Every row gives one point. Each copy is the shape, with its points in the same order, stretched, turned, moved and blurred by noise. Say if it was mirrored as well.
In the rows, zero is written as 128.

Shape, 9 rows:
[[142 110 126]
 [101 120 189]
 [100  62 159]
 [ 82 120 127]
 [ 76 129  40]
 [158 151 111]
 [168 110 111]
 [ 93 120  78]
 [ 79 100 144]]
Copy 1:
[[142 117 125]
 [105 107 182]
 [ 96  83 138]
 [ 98 142 137]
 [ 92 171  93]
 [166 140 129]
 [157 112 110]
 [103 155 109]
 [ 87 116 144]]
Copy 1 is: only turned
Copy 2, 9 rows:
[[144 121 144]
 [110 195 162]
 [181 193 160]
 [135 177  93]
 [163 116   7]
 [112  96 132]
 [152  96 157]
 [159 130  61]
 [148 187 107]]
Copy 2 is: mirrored
Copy 3, 9 rows:
[[129 123 164]
 [ 93 200 145]
 [ 81 147 178]
 [ 84 121 130]
 [ 97  32 118]
 [155 116 133]
 [154 116 164]
 [100  73 138]
 [ 82 140 150]]
Copy 3 is: only turned
Copy 4 (9 x 3):
[[141 138 100]
 [ 79 162 123]
 [ 66 122  87]
 [ 88 108 145]
 [124  44 168]
 [180 147 125]
 [174 141  88]
 [121  76 145]
 [ 67 112 128]]
Copy 4 is: mirrored

Shape:
[[139 176  97]
 [165 127 111]
 [ 74 102 118]
 [186 144 144]
 [ 88  83 179]
 [134 121  74]
 [135  95 158]]
Copy 1, 7 rows:
[[185  95 174]
 [186 110 103]
 [ 88  89  91]
 [203 152 128]
 [ 68 153  62]
 [177  58 104]
 [136 141  69]]
Copy 1 is: mirrored
Copy 2:
[[123 173 182]
 [171 167 118]
 [ 59 134  80]
 [206 141 141]
 [100  59  56]
 [116 208 109]
 [152 102  76]]
Copy 2 is: only turned
Copy 3:
[[170 149  95]
 [129  97 132]
 [ 75 216 158]
 [185  89 152]
 [ 96 166 222]
 [ 97 142  93]
 [108 126 188]]
Copy 3 is: only turned
Copy 4 (7 x 3):
[[148 163 101]
 [158 120 135]
 [ 80  52  87]
 [158 146 176]
 [ 59  40 151]
 [151 105  85]
 [109  76 163]]
Copy 4 is: only turned

Shape:
[[122 171  93 194]
 [165  99 123 183]
 [171 153 135 151]
 [141 101 157 193]
 [ 97 147 103 103]
 [ 78 122 174 130]
 [171  86 124 116]
 [ 96 166 157  94]]
Copy 1:
[[113  92 134 185]
 [187 105 126 169]
 [143  94 144 132]
 [168 135 160 172]
 [ 82 159 126 126]
 [ 95 179 182 133]
 [183 145 104 102]
 [ 66 154 175 104]]
Copy 1 is: mirrored
Copy 2, 8 rows:
[[ 59 203  94 165]
 [106 158 164 211]
 [139 139  94 182]
 [127 203 179 183]
 [ 80 121 115  71]
 [152 192 168  63]
 [137  93 171 174]
 [150 147  87  49]]
Copy 2 is: only turned
Copy 3 (8 x 4):
[[115  69 151 199]
 [160  22  89 148]
 [105  80  81 164]
 [144   7 129 139]
 [144 161 170 134]
 [113  83 200 109]
 [177  88  79 115]
 [ 91 153 173 111]]
Copy 3 is: mirrored
Copy 4:
[[226 178 104 134]
 [157 182  99  77]
 [162 139 149  83]
 [150 216 108 103]
 [141  90  95 177]
 [108 165 112 192]
 [104 110 106  82]
 [116 102 140 182]]
Copy 4 is: mirrored

Shape, 10 rows:
[[117  94 127 127]
 [100 124 103 108]
 [126 136 155 124]
 [189 185 109  81]
 [ 81 102  76 162]
 [194 196 128  80]
 [152 127 153 152]
 [ 79 143 115 156]
 [ 84 111 128 134]
 [168 169 175  98]]
Copy 1, 10 rows:
[[145  93 104 150]
 [154 129  84 140]
 [120 128 128 131]
 [167 170 112  50]
 [196 129  97 181]
 [148 180 128  45]
 [138 121 152 130]
 [159 166 117 165]
 [140 120 104 171]
 [104 143 142  86]]
Copy 1 is: only turned
Copy 2, 10 rows:
[[112 112 135 139]
 [ 88 104 133  87]
 [141  96 108 132]
 [101 149  52 104]
 [ 54  77 150 117]
 [122 149  41 109]
 [141 108  95 168]
 [ 93  53 125 106]
 [117  75 145 113]
 [170 122  60 131]]
Copy 2 is: mirrored
Copy 3 (10 x 4):
[[114 113  93 153]
 [ 85 126 138 157]
 [132  92 133 145]
 [106 164 162  54]
 [116 155 116 202]
 [118 149 173  45]
 [164 111 109 124]
 [143 114 153 196]
 [113 102 122 187]
 [138  85 151  83]]
Copy 3 is: only turned
Copy 4, 10 rows:
[[120 134 146 120]
 [ 90 162 120 105]
 [154 161 109 128]
 [127 108  14 114]
 [ 61 163 173 153]
 [151 118   7 109]
 [159 133 111 160]
 [ 94 203 144 163]
 [114 174 156 133]
 [189 132  51 113]]
Copy 4 is: only turned

Shape:
[[104 156 146 193  63  96]
 [180 148 182 191 182 181]
 [ 96  95 132 130 116 128]
 [181  99 139 199 172 162]
 [138 199 175 154  61 184]
 [ 93  98 158  88  70 134]
 [101 162 168 118 102 164]
 [ 75 123 131 179 121 147]
 [116  90 174  74  85 158]
 [142 195 137 142  65 133]
 [108 144 129 196 153  98]
 [ 82 118 162 171 114  97]]
Copy 1:
[[138 131  98 163  73 121]
 [186 128 245  76  75 115]
 [147  66 126 130 124 119]
 [222 116 194 106 113 106]
 [131 143 165 105  64 211]
 [107  62 117 178 121 181]
 [115 100 169 109  75 170]
 [162  56 120  91  90 115]
 [106  57 169 179 126 190]
 [126 167 130 127  82 182]
 [159 113 138 104 106  57]
 [127  75 131 147  81  94]]
Copy 1 is: mirrored
Copy 2:
[[ 98 104 197 152  44 108]
 [109  84 201 127 209  67]
 [ 86 112 113 140 100 123]
 [136  71 157 126 185  58]
 [ 68  82 237 116  97 167]
 [ 48 121 113 103  66 165]
 [ 59 114 179 137 113 161]
 [ 83  81 147 184 104 102]
 [ 42 117 110  79  97 166]
 [108 120 222 126  74 174]
 [128 121 173 189 122  74]
 [ 77 119 148 161  83  82]]
Copy 2 is: only turned
Copy 3 (12 x 6):
[[137 119 227 140 115 141]
 [242 133 155 122 168 130]
 [135  74 135 122 115 138]
 [216 143 111 108  97 150]
 [114 116 232 107 197 195]
 [ 78  60 166  88 145 162]
 [108  68 197 108 189 158]
 [162  67 164 162 134 147]
 [ 91  67 145  65 151 169]
 [ 95 138 215 115 165 172]
 [191 123 167 174 102  98]
 [169  83 190 142  96 110]]
Copy 3 is: only turned

Shape, 11 rows:
[[111 177 138 122 111  93 127 121]
 [136 150 141 119 126 129  90 126]
 [148 125 151 126 154 172 162  95]
 [118 118 168 141 180 125 146 117]
 [ 95 193 124  79 169 128 111 102]
 [105 167 110  81 155  85 115 152]
 [134  92 104 156  72 116 171  97]
 [ 87 104 122 119  93 114 139 110]
 [143  89 165 130 115 151 187 113]
 [104 116 101 154 117 115 141 135]
 [166 140 146 104 143 126 112  63]]
Copy 1:
[[ 84 131  89 122  84  93  81 150]
 [ 97 137 142 145  87 137  82 141]
 [148 109 181 147 139  93 111  84]
 [116  97 170 161 125 101 126 137]
 [ 88 117 137 151   7  86  89 130]
 [ 88 123 128 112  34 121  89 193]
 [164 101  72 110 183 136 108 119]
 [107  78  94 118 130 149 116 127]
 [138  85 164 110 204 110 115  96]
 [132 124  98 118 129 154 136 147]
 [138 101 140 178  83  83  50 126]]
Copy 1 is: mirrored
Copy 2 (11 x 8):
[[127 173 166 125 130 109 124 136]
 [137 165 140 103 141 139 104 125]
 [102  93 150 123 102 148 110 100]
 [ 79  88 147 142 135 143 123 142]
 [ 61 194 188 101 114 110  88 113]
 [ 73 182 142  98 123 106 144 138]
 [192  71 113 135 117  94 126 132]
 [138 106 124 142 105 100  87 153]
 [124  56 120 147  87 148 128 131]
 [140 109 107 141 143  92 124 133]
 [136 123 181  72 115 149 101 117]]
Copy 2 is: only turned

Shape:
[[135 109 152  99 147 145 167 160]
 [176  59  41 128 159 102 188 155]
 [135 109 128 113 147 145 115 145]
 [104 107  97 111 147 149 127 161]
 [114 113 153 128 121 118 119 146]
 [118 130 150  94 133 118 110 125]
 [124 153  76 124 163 134 104 175]
 [114 155  65  90 127 149 135 142]
 [106 157 112 177 111 131 143 179]
 [201 128 152 104   7 102 126 185]
 [105 134 143 103 160  89 175 144]
 [149 154 154 101 120 144 145 123]
 [120 154  97 114 148 127 105 181]]
Copy 1:
[[144  98  86 119  82 134 131 146]
 [131  56 137 218 114  19 147 158]
 [140 104 122 119 116 129 104 123]
 [130 107 130 138  91 133 109 113]
 [160 141 119 109 101 137 135 118]
 [142 133 100  98 116 130 125  97]
 [109 143 128 152 115 132  70 120]
 [ 99 108 100 159 120 145 117  98]
 [126 176 135 152  95 163 143 147]
 [224 124  45 188 125 170 148 124]
 [111 151  85 112  79 103 144 122]
 [131 118  76 110 129 142 136 138]
 [122 152 107 146 101 146  72 115]]
Copy 1 is: only turned
Copy 2, 13 rows:
[[138 177 135 109 147 125 183 161]
 [101  77 126 167 120  69 181 247]
 [139 143 105 120 108 119 176 132]
 [120 155  81 115 116  76 180 137]
 [100 136 121  96 126 125 148 114]
 [139 148 100 103 150 128 144 111]
 [150 148  99 116  83  41 147 130]
 [151 159  99 133 153  28 177 122]
 [ 79 167 152  96 117  47 132 113]
 [143  98 227  23 191 102 189  68]
 [102 171 131 114 171 116 106 188]
 [158 165 157 128 168 130 155 113]
 [146 150 112 103 113  55 148 123]]
Copy 2 is: only turned

Shape:
[[ 69 158 212 140  50 155 120 124 137]
 [105 132 125 204 134 180 129  88 129]
 [ 93 156 141 137  94 103 103 148 193]
 [ 71  78  78 116 177 133 125  93  83]
 [ 99 102 146  95 182 116 138 159 115]
 [109  72 159 119 132 155 104 158 137]
 [155 156  73 124 119 153 166 139 105]
 [118 197 136 119 177 105  92 114 120]
 [ 97 181 129 166 131  56  92 165  57]
 [129  44 122 136 138 146 123 102 117]
 [170 185 140 109 150  82 135 143 172]
 [ 99 143 144 123 133 105 159 131 143]
 [179 163 143 105 107 144 167 124 153]
 [139 121 127 122 167 137 114 107 177]]
Copy 1 (14 x 9):
[[195 126 198 129  22  48 135 148 127]
 [150 155 114 129 103  96  57 116  93]
 [143  93 153 129  48 131 141 154 177]
 [ 82 144 119  45 163 129  97 133 113]
 [ 60 115 157 114 140 118 139 166 102]
 [123  84 170 110 138  76  98 179 110]
 [121 118  89 117 118 155 142  90  55]
 [124 165 164 129 135 169 156 129 120]
 [154 199 109 128  94 139 191 212  93]
 [111 111 113  97 182  70  85 132 113]
 [ 96 111 130 181 123 166 189 105 140]
 [ 89 124 129 135  78 118 152 123 133]
 [123  96 132 166 118 120 160  68  93]
 [ 99 102 148 132 153 139 104 104 147]]
Copy 1 is: only turned
Copy 2:
[[  7  92 121 151 103  97  75  47 103]
 [ 88 127 130 118 158 135 123 116 188]
 [ 58 137 165 159  61  87 109 119 131]
 [155  51 123  72 141  96 140 198 184]
 [145  98 127  89  88 103  92 146 111]
 [134  92 176 111 115  95  85  94 125]
 [139  93 126 163 106 182 111 139 137]
 [ 73 129 143  98 108 134 105 206 119]
 [ 68 115  79 162 121  84  50 212 130]
 [167  79 157 107 165  95 144 128 148]
 [103 162 152 146  74 141 127 161  79]
 [ 94 118 108 131  81 107 121 129 116]
 [108 124 146 157  99 175 133  99  78]
 [129 134 186  98 112 128 148 149 136]]
Copy 2 is: mirrored

Shape (14 x 11):
[[139 132 160 140  91 148 100  78 123 102 174]
 [118 115 114  85 205 134  97 163 158  92 162]
 [112 106 114  99 175  91 143 133 147  89 111]
 [126 161 156  99  99 180 131  77 156 114 122]
 [117 182 133 130 164  38 134 198 165 124  91]
 [108 136 134 103 128 135 127 102 109 174 139]
 [160 150 104 105 108 157 105  66 175 138 174]
 [ 84 168 119 158  91 154 129 107 165 139 148]
 [126  68 178  83 154 124 116 164 181 136 134]
 [148 166 130 158 165 120 119 197 145 133  71]
 [136 158 122 189 181  83 141 138 171 132  85]
 [125 166  92 153 143  73  78 141 160 114  67]
 [128 107 105 117  72 187 116  93 147 124 158]
 [163  89 135  84 168  97 157 200 150 100 134]]
Copy 1 (14 x 11):
[[159 132 124  47 155  78 106  90 135  99 125]
 [155  51 101 116  62  94 117 194 105 117  88]
 [133  62 140 160  95 116 108 165  79 134  94]
 [135 151  99 110 122  78 117  52 158  81 131]
 [ 60  74 157 191 127 176 147 222 121 116 121]
 [100 151 119  84  93 124 152  95 114 140 131]
 [ 91 143  63  65 130  62  91  91 140 112 140]
 [110 110  99 106 155 122 118  61 180 144 166]
 [173 121 113 116  69 133 106 153 136 121  20]
 [131 117 103 196 120 174 171 195 120 115 126]
 [ 92  94 107 204 168 158 166 170 102 156 131]
 [ 80  81 113 157 152 196 134 149  91  78 126]
 [174 147  81  66 116  98  74  62 154 127 130]
 [167 101 141 154  63 111  90 249 100 148  72]]
Copy 1 is: only turned
Copy 2, 14 rows:
[[113 152 171 118  78  76 138 103 155 118 104]
 [110 115 100 175 164 136 207 149 113 138 187]
 [115  88  55 147 162 135 164 114 134 147 151]
 [ 83 146 158  94 116 102  96 152 148 140  98]
 [117 161  67 174 226 192 148  54 101 155 184]
 [ 91 125 127 110  91 115 119 131 122 192 158]
 [ 96 187 138 111  94  83 139 183 158 162  93]
 [ 87 170 157 157  84 156  95 132 161 130 117]
 [153  87 120 156 165 105 146 118  94 217 116]
 [132 168  99 121 207 184 122  86  67 116 159]
 [ 87 168  75 152 187 185 163  76  93 123 109]
 [ 90 171  61 163 171 138 130  71  99 103 155]
 [125 142 138 130  62  89  98 179 171 141 107]
 [192 104  65 136 208 152 161 116 127 183 153]]
Copy 2 is: mirrored

Shape:
[[160  68 158 143 181  70 127 120 174  46 109]
 [186 130  76 161  94 145  94  52 152  95  91]
 [141 144 162 100 147 172 140 182 127 132 170]
 [206 101 129  93 156  77 142 165 207 186 142]
 [ 73  86 157 163 144  56 136  77 119 121 139]
 [160 165  85 130 156 102  96  81 132 152  85]
 [ 92  95 122 185 199  93 172 130 164 164 157]
 [183  93 167  91  88  97 183  54  92  91  50]
 [192  97  81 112 168 114 130 109 203 183 145]
 [ 73 201 106 184 119 104 175 105 219 112 120]
 [ 92 112 178  83 167 164 154 175 190 136  49]
 [128 118 159  93 150 179 113  97 129 181 158]
 [115 191  50  77 132 173  96 174 172 141 148]
 [124  78  96 125 102 117  93  46  84  87 177]
 [ 84 193  91 113 121  72 137  87 160  90 152]
 [102 115 190  98 196 174  93 146 168 173 139]
 [163 149 132  68 200 139 166 118 181 130  88]]
Copy 1:
[[ 94 106 106 176 232  54 163 151 130 124 111]
 [158  52 118 100 128  93 199  72 182 111  99]
 [142  98 120 138 123  55  71 162  64 153 141]
 [107 103 193 190 160  34  91 150 172 179 209]
 [145 191 133 172 196 174 154 150  95  90 129]
 [154 112  91 104 151 122 118 139 202 150 112]
 [128 169 148 132 165 143 154 232 130 152 180]
 [ 77 143  94 131 192  67 129  39 111  80 162]
 [129  67 186 141 151  87 120 164 195 157 206]
 [200 149 166 115 117  89 178 201 206  68  90]
 [ 62 161 165 115 162  72  77 204 117 140  75]
 [156 126 170 100 146 140  78 145  75 138 144]
 [154  62 111 136  57  98  95 188 190 120  97]
 [154 101  94 168 148 176 175  80  96  68 140]
 [206 130 104 155 138 116 126 163 182  36 117]
 [138 135 189 110 172 124  54 206  67 175  94]
 [113 105 135  91 173  37  63 197 163 117 145]]
Copy 1 is: only turned
Copy 2 (17 x 11):
[[150 132  68 110 167 163  79  47 149 193 133]
 [216 137 112 185 128  66 153 157  76 184 100]
 [123 118 184 124 114 180 102 139 179 102 168]
 [ 91 178 136 149 153 199 135 118 167 176 242]
 [ 91 120  92 111 144 133 112  52  60 155  45]
 [189 173 122 169 159 122 145 149  66 139 159]
 [ 65 123 111  88 171 212 129 134 102 176  81]
 [195 148 162 109 117  73 117  28  73 165 162]
 [126 168 130 169 140 193 136 160 123 204 189]
 [111 186  84  61 138 122 182 149 125 149  44]
 [118 164 149  75 117 111  51 132 144 127 221]
 [126 150 198 156 104 154  85 141 108 134 137]
 [166 147 122 163  66 142 146 230 129  96 198]
 [173  90 112 190  74 118 121  92  44 166  56]
 [151 175  79 113  99 140 172 106  98 112  80]
 [ 98 154 171 137 135 172  40 143 146 121 162]
 [170 207 158  94 133 189  98 128 150 151 215]]
Copy 2 is: only turned

Shape (16 x 12):
[[106 122 109 131 139  86  96 112 126 115 115 121]
 [138 123 123  79 130 122 151 100 148 154 151 123]
 [164 105 115 168 128 135 120 138  92 119 154  99]
 [180  94 111 137 155  89  86 149 147 169 177 120]
 [104  87 101 168 121 134 116 153 123 133 134  99]
 [131 150 146 127 167  96 123 147 134 125 164  95]
 [ 68  86 171  85 116  86 200 140 132 134  95 158]
 [143 101 106 191 174 151 106 126 141 160 101 101]
 [135 135 185  96 117 127  69 113 152 143 146 142]
 [118  99 112 160 171 155  91 127 106 144 161 101]
 [125 130 160  69 169  91  98 144 101 149 156 148]
 [ 98 165 147 110 130  87 115 136 126 172 178 164]
 [142 110 106 152 154 148 132 173 153 114 132 125]
 [ 71 127 134  51  89 120 160 159 121 148  69 133]
 [111 111 144 106 148 104  92 137 151 151 178  96]
 [ 56  97 119  58 109 128 193 141 142  97  88 182]]
Copy 1:
[[129 159  99  88 128 151 129 116 113 129 120 113]
 [154 127 129 161 101 101 126 126 134 132  83 144]
 [133 150 124 138 112 140 142 150 170 154 193 109]
 [137 177 105 169  75 144 119 147 184 187  99  72]
 [100 171  87 140 116 152 172 146 117 152 162 109]
 [161 134 110 148 158 125 138 138 129 162 146  67]
 [145 147 134 185 156 164 151  57  96 102  95 175]
 [108 193 114  98 142 161 135 213 135 146 135 114]
 [161 108 104 139  91 167  93 141 105 133  98 111]
 [136 171  65 122 128 134 152 195 132 157 160 125]
 [157 133  87 165 150 152  83 104 137 175  98 112]
 [174 111 129 162 121 161 123 112 100 223  94 117]
 [125 194 138 173 117 129 116 156  98 166 158  95]
 [ 84 101 126 151 165 156 131  83  66 136  80 160]
 [149 138  69 162 109 124 144 150 122 148  99  75]
 [147 170 133 180 128 125 110  52  31 115 104 205]]
Copy 1 is: mirrored
Copy 2:
[[133 121 180 151 180 132 107  93 161 138 109 145]
 [119 131 138  90 107 156  99  89 115 125  99  81]
 [107 165 109 143 124 127 120 177 179 101 106 118]
 [179 124  83  87 132  95 104 145 176 137  78 104]
 [110 143 109 168 185 118  82 133 154 145 128 133]
 [128 134  93 103 126 137 120  86 186 101 101 160]
 [146 179 157 102 191 182 139  35  74 189 176  90]
 [120  67  90 155 174 151  90 175 139 107 107 180]
 [131 116 111  90 131 107 185 102 101 164  55 123]
 [125 119  74 191 137 129  87 130 156  93  90 138]
 [190 150  99 113 123 104 160  45 132  98 116 107]
 [158 174 121  75 136 101 116  70  94 122  85 162]
 [127 113  81 142 125 132 108 124 163 152 151 167]
 [119 152 164 110 192 115 145  17  62 141 199 105]
 [142 126  85 111 149 116 106  66 159 142  75 107]
 [130 162 183 154 154 169 118   7  68 205 214  94]]
Copy 2 is: mirrored

Shape:
[[153 237  95 127 106  91 127 175 153  94 149 117]
 [ 46 182 168  91 120 112 148 113 143 123 161 132]
 [119 135 101  96 153 108 141 161 119 103  66 130]
 [132 116 118 234 136  90  40 112 144  68 145 117]
 [114 101 106 130 165 129  92 103 119 133 122 116]
 [131  99 101 104 112 124 143 109 122 112 150  92]
 [150 134 100 166 105 136 123 120  99 146 135 123]
 [138 102 115 215 129 131 144 138 109 107  51 133]
 [145 105 206  92 123 108 121 165 189 133 140  92]
 [125 102 148 104  99  72  99 122 163 149 125 115]
 [ 67 119 127 156 138 101 129 160 113 150  77  90]
 [141 137 105 105 126  98 136 124 129 119 147 138]
 [123 117 105  94 147 110 134 131 192 138 150 115]
 [139 107 130 175 129  99 154 142  91 133 128 128]
 [ 79 101  94  98 105 126 104 150 118 134 158 135]
 [142 109 101 102 123  90 146 162 128 148 139  99]
 [125 111  93 117 108  82 121 209 170 151 146 113]
 [146 140 111 113 158 127 135 106 106 146 154 132]]
Copy 1:
[[ 99 104 168 104 164 142 100 215 157 133 132 164]
 [ 78  76  65 119 123  66 179 150 150 166 182 151]
 [119 110 140 168 111 135 115 109 160  71 130 140]
 [219  90 132  96  95 159  98 133 215 188 152 192]
 [166 115 109 131  89 111 113 113 155 138 120 122]
 [143 100 120 135 143 155 127 120 139 150 135  97]
 [149 136 106 118 133 160  86 158 106 164 135 154]
 [164 122 104 135 120 178  88  72 124 150 156 200]
 [121 117 152 103 117 154 226 118 111 129 117 131]
 [131 112 150 124  80 150 162 146 127 144 171 104]
 [128 134  87  91 114 133 116 107 146 123 184 171]
 [140 112 155 155 128 123 122 153 131 139 141 112]
 [110 118 162 124 117 106 138 119 146 151 122 103]
 [172 149 131 125 159 150 110 129 101 142 168 159]
 [116 139  76 150 117 141 149 143 189 143 149 100]
 [135 154 164 127 151 154 122 146 121 107 145 101]
 [114 183 174 115 142 169 139 151 159 127 144 111]
 [147 123 130 138 135  95 104 155 108 144 120 121]]
Copy 1 is: mirrored
Copy 2:
[[ 81 219  42  99 126 196 181  68 125  69 140  99]
 [101 162 169 153  86 171 178  88 174  37 108 111]
 [142 144 106 131 201 128 163 102 128  75 111 116]
 [109 103 143 106 152 249 141 118  93 225 109 135]
 [137 144 156 104 138 145 156 156 119 145  97 144]
 [161 145 123 163  90 135 168 145 108 135  99 152]
 [102 156 104 151 127 143 115 166 146 155 136 118]
 [128  91 114 191 232 141  87 105 163 188 145 100]
 [ 89  71 144 104  91 117 221 116 127 107 129  82]
 [109  60 130 104  91 171 179 141 153 115 108 138]
 [ 85 104 132 149 196 156 163 136 206 118  78 100]
 [145 150 114 117 111 145 150 119 111  98 106 119]
 [131 142 112  72  98 115 166  78 119 104  90 144]
 [129 105 135 160 165 135 120 147 152 151  96  62]
 [ 82 142 129 123 117 117 137 170 102  88  69 158]
 [123 126  97 108 123 116 171 147 133 107  73 103]
 [ 61 110  70  68 141 108 158 119 127  97  57 110]
 [147 182 138 106 110 124 149 146 124 112 115 105]]
Copy 2 is: only turned
Copy 3, 18 rows:
[[117 197 125 186  73  51 137 165 147 103 125 148]
 [147 124  62 175 122 143 130 194 155  76 148  90]
 [104 161 154 161 172 118  90 118 129 161  95 117]
 [194  94 162 145 104 101 138 111  76  61  80 213]
 [133  97 128 102 172 123 108 136 121 109 118 163]
 [115 127  83 136 161 133 115 101 115 151 140 156]
 [109 138 116 116 133 109 153  99 144 119 101 163]
 [142 124 178 148 172 115 157  40  90 160  47 127]
 [112  80 111 150  90 152 121 183  82 149 170 129]
 [108 105 129 153 120 164 104 138 118 101 190 127]
 [ 73 111 152 172 176 126 128  94  89  91  85 113]
 [129 149 108 150 141 126 118 144 157 133 149 154]
 [135 123 116 136 168 114 127 168 101 128 192 126]
 [108 120 132 169 149 137 152  92 137 138  92 171]
 [101 181  98 141 154 162 115 146 122  96 119 152]
 [ 66 143 120 162 156 128 124 120 126 140 153 159]
 [ 67 183 147 184 143 127 139 143  87 110 154 151]
 [121 115  96 111 147 111 126 160 177 130 139 166]]
Copy 3 is: only turned
